Each row is a point. Before rounding, the points of a table are all equally far from one centre. They may lie mostly on one side of it. Where is the centre, to within rounding?

Points, 6 rows:
[[ 22  19  30]
 [ 51  -5 -11]
 [ 51 -12  -2]
 [ -2 -22  51]
 [ 18  33  15]
 [ -9  46  -3]]
Centre: [-10 -15 -10]

Points (9 x 6):
[[-26   0 -55 -10 -31  42]
 [-33  22  26  23 -29   5]
 [-25 -31  -8  -3 -41  22]
 [  5  -3 -42   5 -34 -16]
 [-48  16   3  19 -29  35]
 [  0 -17  15   1 -35  46]
 [-36  10 -40   7 -41  23]
 [ -3  15 -46  -5 -49  18]
 [-49 -32  -4   2 -22  19]]
Centre: [-11  15  -6 -27   9  12]

Points, 16 rows:
[[ 53 -58  10  -9 -23  22   5  -5 -12   9 -14]
 [  8 -57  15   5   0  13 -16  23 -44  17  15]
 [ 37 -24 -11 -19 -37 -13 -18  -1  24  25   9]
 [ 29 -47  -7 -10 -53  31   4  16  15  35 -13]
 [ 12 -27  18  -4  -9   2   7  32 -24  22  47]
 [ 43 -62   0  -4 -41   4  -6  17 -21  30 -13]
 [ 25 -26  16  -2 -59   0   8  25 -22  43 -23]
 [ 46 -33  -3 -24 -23  30 -21  18  11  35 -30]
 [ 27 -56   7  16 -44  13 -13  24  -2  50  -2]
 [ 24 -41   6  -2 -68  11 -10  23 -35  31   5]
 [ 19 -48  13 -25 -59  26  -8   2 -41  25  -6]
 [ 33 -50  -8  24 -14   3 -23  -1   7   6  15]
 [ 36 -32  -3  -9 -40  19  42   1  -2  36   8]
 [ 30 -25  23 -29 -43  17   1  33  -8  58  -6]
 [ 13 -42   6 -23 -54  10  22 -12 -34  17   4]
 [ 43 -33   1  -3 -63  20   8  22   2  24  17]]
Centre: [ 16 -19   6  -5 -21  18  -8   5 -13  24   2]

Points, 21 rows:
[[ 16 -39  40  26  30  -4 -34  12  -7  44  49  10 -21 -18  15  22 -28  49]
 [ -5 -37  11 -22  17  34 -16  19 -30  50  37  33 -34 -25   3  12  28   6]
 [ 43 -11  -2  32  41 -12 -56   9   0  31  18  14  -8 -17  14   4  27 -12]
 [ 23 -43   5  16  28 -17 -13   1 -10  13  -2   3 -27  31   6 -13  41 -10]
 [ 45   4  17 -33  33  -1 -12  34  -7  28  32  26 -35  10  50 -10 -12  -3]
 [ 18 -28  -1   0  60  14 -12  56  16  35  52  -1  22 -46  24 -18 -32  25]
 [ 12 -20  -9 -14  58  16 -16 -13 -13  64   2  19 -14 -23  37   8 -16  -7]
 [ 58 -31  17   0  46 -17 -33 -17   3  35 -20  42  -5 -22  11 -24  -1  11]
 [ 40 -44   4 -20  11  14   2  -8  21  64  -9   9 -10 -23  41 -16  15  -2]
 [ 40   6  16   0  25  12 -14   6  -4  45  32  -5 -38  -1  50 -16  12   3]
 [-11 -45  30  11  41  20  -4  -2   2  67  15  17   5  -9  32 -33  17  14]
 [ 31 -73  -5  19  38   1 -24  13 -40  36  34  19 -17   2  31 -10   8   6]
 [ 45 -20  -7  22  19  11  -8  11  18  35 -31  10 -29   0   8  -4  10  37]
 [ 17 -64  27  -6  41 -24   8  33  -2  34  17  34 -34 -27  38 -27 -17 -10]
 [ 59 -12  12  10  18  29 -11  27   5  10  46  34 -39 -29   1 -32  -4  18]
 [ -2 -70  25 -28  57  -7 -13  17 -17  39  15 -11 -27  14  33   5  -6  26]
 [ 37 -20  16  19  26  21 -25  -2 -35  23  46   9 -37   4  32   4   1  47]
 [ 28 -45  29  21  36 -11   3  57  16  33   1  22  23  -2  -1 -27 -32 -15]
 [ 14  13  38  -6  30   4 -38  18 -40  58   9  15  19 -25  28  20   8  21]
 [-10 -44  14  16  47  25 -11  30 -12  19  43   7 -14 -24  34   5 -54  54]
 [ 35 -36  -2 -30  42  26  -2  55  -5  29  42   4  -8   6  56   6 -28  21]]
Centre: [  9 -27  11 -13  13   1 -13  13  -2   1  15   8   9 -19  13  -5  -8  15]

Points:
[[ 49  16 -20  35  48  21 -19   1  -9   1 -16  21   2 -50 -27  -1  -9 -23
    7  25 -37  -7  13  23]
 [ 74  -6  18  59  37  34 -33  28  22  -1 -32  21  -6  -8 -34 -19  -2  -7
   20  37 -18  10   8  25]
 [ 24 -26   1  69  26  22 -23  31 -32  -3 -20 -22  14  -4  13   1  18 -15
   15   3 -20   8  36  25]
 [ 60  -1  -2  47  58  23 -10   3  -9  12   2  24  16 -29  22 -10  10  28
   36  19  10  38  10  44]
 [ 43  19  19  22  51   8 -42  15  26  11 -34 -39  -7 -40   9  -3 -20  -9
   30  18 -17  -1  34  49]
 [ 64   2  18  23  40  11 -58   1 -14  -5 -48  -7  27 -33  -9  -3  -1  -6
   13   9  -4 -12  34  12]
 [ 53   4  14  51  44  17 -43  34  -6  27 -14   7  15 -15 -29  27   0 -24
    9  34   4  17  29  37]
 [ 33   7  13  59  63  48 -22  15 -11  -3 -30  21  42 -25   7 -16 -21 -35
    0  27  11  -1  25  35]
 [ 39 -15  42  -5  53  12 -26  24  15 -21 -23  52  -1 -27 -25   3 -17  12
    8  30  44  27  -5  25]
 [ 57 -14 -13  28  38  -3 -55  30  34 -10 -15 -10   4 -13 -35   1 -15 -12
   30  22 -30  36   4  27]
 [ 56  -8  -2  50  54   6 -43   5  13  23 -14   4   4 -32 -20 -35   8   2
   16   8  11   5  43  19]
 [ 22  -4  -5  30  11  26 -57 -14  -6  21 -10  33  32 -21  -2  10  -2  29
   -2  37   8  -4  28  34]
 [ 45   4  14  16  27  28 -33  20  -3  21 -26  33  39 -13 -28 -50 -32 -24
   34   0  16  24 -14   8]
 [ 17  11  14  48  17  27  -9  18  20  29 -30  15  17 -14  16 -54   1 -22
   -5  16 -40  13  24  18]
 [ 64  -8 -15  27  42  17 -29   5  16  12 -48   9  22 -26  -8  23  16 -17
  -14  43  -5  -2  23   0]
 [ 45  -4  -7  35  71   7 -52  18  -1  30 -14  37  31 -14   6  -1 -20 -18
   -3  24 -25  -7  -4  -3]
 [ 37 -23  29  41  30  10 -44  12  -3   9 -30   1  11 -41 -28 -19 -15 -16
  -14   6  -5   2  33  14]
 [ 69  39  -7  72  34  41 -46  28   6 -17 -31  -6   9   0 -28   0  20 -25
  -10   6   6   8 -22  23]
 [ 41  -4 -16  65  45   5 -30  15   5  14   7  -1  40  -6  13   8 -24  -4
    8   9  -6  13  43  35]
 [ 40  27   7  75  46  70 -15  36  18  14 -34  18  18 -15 -15 -12  -4  25
   27   6   3   1  11  42]
 [ 33  -5 -10  38  45  28 -48  10  -4  17  -2   2  26 -18 -31 -26   7  -4
   -2  45 -32  18  31  38]
 [ 53   9  15  41  12  45 -29  -2  -5  -1 -20  14 -21 -14 -37 -25   8  26
   42  27  -8  11  29  29]
 [ 31  15  21  20  39  43 -30 -10  27  44 -33 -10  36  -9   4 -30 -46 -32
   15   0  15  12   9  28]
 [ 31  18  -4  53  36  -1 -60   5   1  12 -24  21  26  -6 -10  11  -6  27
   -2  24  19  39  18  56]
 [ 29  21 -19  26  42  44 -65  12  16  26  -4  22  35 -12  -9   2  -2  22
   41  27  -7  19  15  59]
 [ 52  -9  15  30  57  26 -41  34  23  16 -20  22  23 -21   4  10 -43  20
   13  -8   4 -20  28  29]
 [ 42   4  26  37  28  64 -35  16  18  32   1  -7  50  -9  11 -27 -18   4
   31  15 -15  -5  32  12]]
Centre: [ 11  16   6  18  38  23 -19  17  14  -9 -11  -4   7   2   1  -4   3   2
  14  16  10   5 -11  10]

Points, 29 rows:
[[  5  40 -10  14  31  23  14  19   9   7 -19 -33   5  34 -11  23 -31 -16
    7 -37  20  -5 -49  13]
 [ 17  11  -2  20  15  40  -7 -13  56  33  -5 -24  -1  36   3  26 -29   7
    3  -6  39  -7 -31  55]
 [ 31   1  -2  36  -4  28  15  -4  31  20 -38 -27 -13  35 -18  20 -43  24
   14 -44  38  -3 -24  32]
 [  8   0  14  11   6  26   1   3  39  51 -49 -32   3  42 -14  22 -32  -1
    6   7  46  36  -2  35]
 [ 14   4 -22   8  34  51  -5   1  24  30 -40  -6 -23  68  18   7 -38 -41
  -16 -19  27  12 -43  38]
 [ 11   8   8  55  48  54  15  12  33   6 -47 -13 -31   9   3   5 -19   2
  -16 -33   5  21 -30  29]
 [ 20  19  -3   1  16  13 -14   6  47  18 -22 -13   6  12 -25  -4 -16  11
   -7 -20  55  25 -18  38]
 [ 20  27  -4  22  24  32   8  10  38  16 -19 -42   9  40 -19   2 -42 -26
    5 -37  27  -8 -29  37]
 [  9 -22   5  32  31  19   1  41   6  40  -8 -29 -17  28 -22  32 -55  34
    7 -64  12 -14 -21   4]
 [ 26   1   8   6  11  17  29   6  39  16 -21  -3 -21  41 -33  20 -50  13
  -26 -29  53   4 -43  19]
 [ 65 -23  40  15   8  38   8   9  30  59 -18 -25 -15  40 -27 -16 -61  -6
  -35 -42   0   2 -41  14]
 [ -2  -5  -5  12  34  25   5 -21  41  31 -19   4  10  41 -24  30 -81   1
    5 -15  30  -8 -30  43]
 [  1  -6  -7  30   4  35   9  10  35  26 -55   8 -29  27  16  22 -56 -22
   15 -15  38  -3 -49  34]
 [ -4  -2 -13  28  27  18   2   8  58  26 -29  -7 -33  49 -11  36 -71 -22
   10  -9  -6 -10 -19  37]
 [ -6 -20   3  35  24  15 -14  13  55  14 -24   5  -1  58 -21  36 -32  -9
   -6 -30  20   1 -30  28]
 [ -1  16   7  10  21  20   0   9  28  49 -48 -13  -2  70 -13  27 -63   7
   -1 -30  22  17 -21  41]
 [ 10   8   3  16   3   4  37  34  20   5 -42 -21 -10  59 -10  31 -45  13
    9  12   9  11 -16  13]
 [ 16  38 -15  27   0  36  18  22  39   5  -3 -17  -1  18 -12  15 -50   4
    8 -27   4  23 -14  44]
 [ 22   1   2  28   9  29   0   2  20   2 -42 -40  -3  45  -6  -1 -60 -16
  -28 -54  20  16 -59  21]
 [-20  14   1  47  16  43  12  28  39  37 -23 -13  -9  15 -22   6 -28 -10
   -2   0  39  -7 -13  33]
 [  1  23 -16  30 -11  34  35 -18   7  18 -29  -7   6  14 -19  22 -55 -11
    1 -30  30  25 -24  42]
 [ -5  18  10  14  17   6  16  19  10  21 -37 -22 -22  66 -25  -9 -66   3
  -20 -30  13  -8 -48  56]
 [ 35 -22   9  23  17  22 -10  32  37  43 -64 -31  -5  27 -35  32 -40 -19
    3 -25  22 -10 -31  15]
 [  3  -7  -6  38   6  53 -16 -17  49   8 -23  -3  -7  39  -6  17 -48  20
  -21 -21  26 -11 -49  11]
 [ 43   5 -23   0 -22  25 -15  25  38  42 -27 -28 -26  16  15  11 -63 -17
   -3 -25  42  -9 -12  49]
 [ 32   4 -17  11   5  17  -6   5  47   7 -33   7 -30  44 -20   4  -9  -7
  -21 -59  35   8  -3  14]
 [-12  29  12  37  14  22 -16  41  22   7 -22   8 -21  15 -17  34 -36  24
   -3 -33  22  12 -12  26]
 [  9  -2  20  21  31  -2  19  34  -8  19 -39 -28  -7  43  12  29 -36  25
   -6 -30  42   1 -37  42]
 [-20  -5   4  27  24  42 -10  -8  31  15 -28  -8 -30  52 -21  16 -52 -13
   14   6  45 -26 -34  37]]
Centre: [  1 -25  19 -21   9  32  -1  -1   0  21 -18 -13 -22  11   0   4 -34  -7
 -15 -18 -10  -4  -6  24]

Points (31 x 24):
[[ 25 -30  36  -4  41  14   2   9  25  23 -18  17  31  40 -13 -28 -47  51
  -41  20  47 -14   5 -31]
 [  8 -52  13  22  47  12 -11   2  17  18  -1 -21  17  41 -18 -11 -75  34
  -40 -13  30 -30 -44 -35]
 [ 44 -33  37  18  17  24 -13 -16  -3 -10  14 -48 -11  25 -17   6 -44  22
  -19 -19  30 -41 -25  -4]
 [ 22 -60  -4   1  14  11  -1  39  17   0 -15   5  25  35  -8  -8 -60   4
  -38   9  47   6   7 -20]
 [-26 -23  -5 -29  14  15  -7 -17  33  21   0 -16 -10   6 -14  14 -43  50
  -47 -22  25 -18 -28 -16]
 [ 29 -63   9  14  15  25  26   8  44  37  16  -2   7   9  -9   0 -62  -6
  -47 -21  23  -5  -3 -14]
 [ 23 -49  19   4  24  26  -2  39  30  13 -19 -21 -19  15 -12  30 -31  70
  -44   1  27 -30 -19   5]
 [  1 -56  27   8  34  25 -46  10  39  27  16   8 -21  21   4  12 -57  17
  -13   3  22   7 -25  -9]
 [ 15 -31  -6   2  12   7  21   8   9  12   4  -2  26  45 -35  -5 -59  12
  -51   9  11  -4 -27 -30]
 [ 10 -46   0 -20  11  30 -10  30   0 -14 -14 -28  23  41 -19 -17 -56   7
  -33  -5   3   0   8 -41]
 [ -6 -69  22  16  10  15   5  -3  18  30 -13 -34  23  20 -20  -3 -50  32
  -41 -14  51 -42 -13 -35]
 [ 30 -15 -15   1  41 -14  12  15 -11  14  17 -41  -9  31   5 -12 -61  37
  -52  -1   2 -22  -6 -18]
 [  5 -67  20  -3  20  19 -35  43  20   8  -2 -21  -8  35 -35  19 -50  31
  -43 -20  36 -15 -30 -15]
 [ 29 -64  28  19  15  -2 -29  29   1   9 -11  19  -8   6 -28 -18 -31 -17
  -28  -8  -2   5 -20 -39]
 [ 28 -23  12 -14  21   3   4  37  26  18 -22 -23  46  16 -44  21 -66   6
  -31  11  51 -21 -37 -28]
 [ 10 -45 -11  12   4  -1 -10 -13  45   1 -12 -30  30  22  11  10 -58  24
  -29  -9  57 -22 -34 -38]
 [-16 -14  18  29  -5   5 -34  14  27   9  33 -20  26   6 -15   3 -50  30
  -17 -21  27  -9 -55 -25]
 [ 18 -46  44 -10   0  38 -13  13  18  34  20 -14  22  37 -15 -25 -74  10
  -21 -31  42 -44  -5 -16]
 [  9 -34  20  -1  50  40  35   2  10  25   2 -12  -5  57 -34  -3 -61  45
  -35 -37  31 -12 -20 -12]
 [  2 -39  18  18  11  29 -19  47  10  27  28 -19  -4  26 -36   2 -58   9
  -38 -24  24   7 -29   2]
 [  5 -24  18  39   7  18   1   7  44  16  25   3  32  17 -12  12 -50  38
  -11  -3  24  -1  -5  24]
 [  5 -55  52  11  12  26   1  30  27  18  -3   6  -2  22 -19   9 -70  21
  -55  -8  29 -35 -14 -19]
 [ 22 -45  30   8  33  20 -28  -6  -6  28  25  28  17   5  13  12 -25   0
  -27   6  24 -10 -25 -29]
 [ -6  -8  10  18   8  21 -18  -5 -11   3 -13 -15  16  25  -8  -5 -73  31
  -15   6  32 -21 -38  -3]
 [ 18 -41   2   4   5  21  -6  21  31  -1  15 -28  11   1 -23  -6 -31  43
  -48 -24  17  -6 -41  -2]
 [-10 -62  17 -10  27   9  -5  17   2  20  13 -22   1  38 -31  -6 -33  12
  -41  -1  18   6 -13  -2]
 [ 24 -61   7   9   9  36  -6  25  17  32  14  11  15  21  -1 -23 -51  16
  -32   4  24 -19 -23   4]
 [ 27 -53  15  14  23  23 -18  33  28  14   1  15  17  11  -4   2 -70  19
  -39  -2  28 -26 -48  -7]
 [ 21 -39  18  28  18  10 -31  -8  35  22  11 -14  37  25 -30   5 -56  33
  -37  -3  36 -59 -24 -11]
 [ 11 -60  17   7  -7   1   4  34  20   5   4  -6  30  27 -37  -3 -48  28
  -26 -22  35  -4 -24   6]
 [ 10 -47  16  -1  33  22  11   2  10  28  19   8  25   9 -40 -21 -29  13
  -59 -23  27 -30 -37 -33]]
Centre: [ 14  -2   7   9  33   5  -1  31  33  25 -10  -7  -8  24 -10   3 -20   9
   8 -28  25 -35   2 -38]
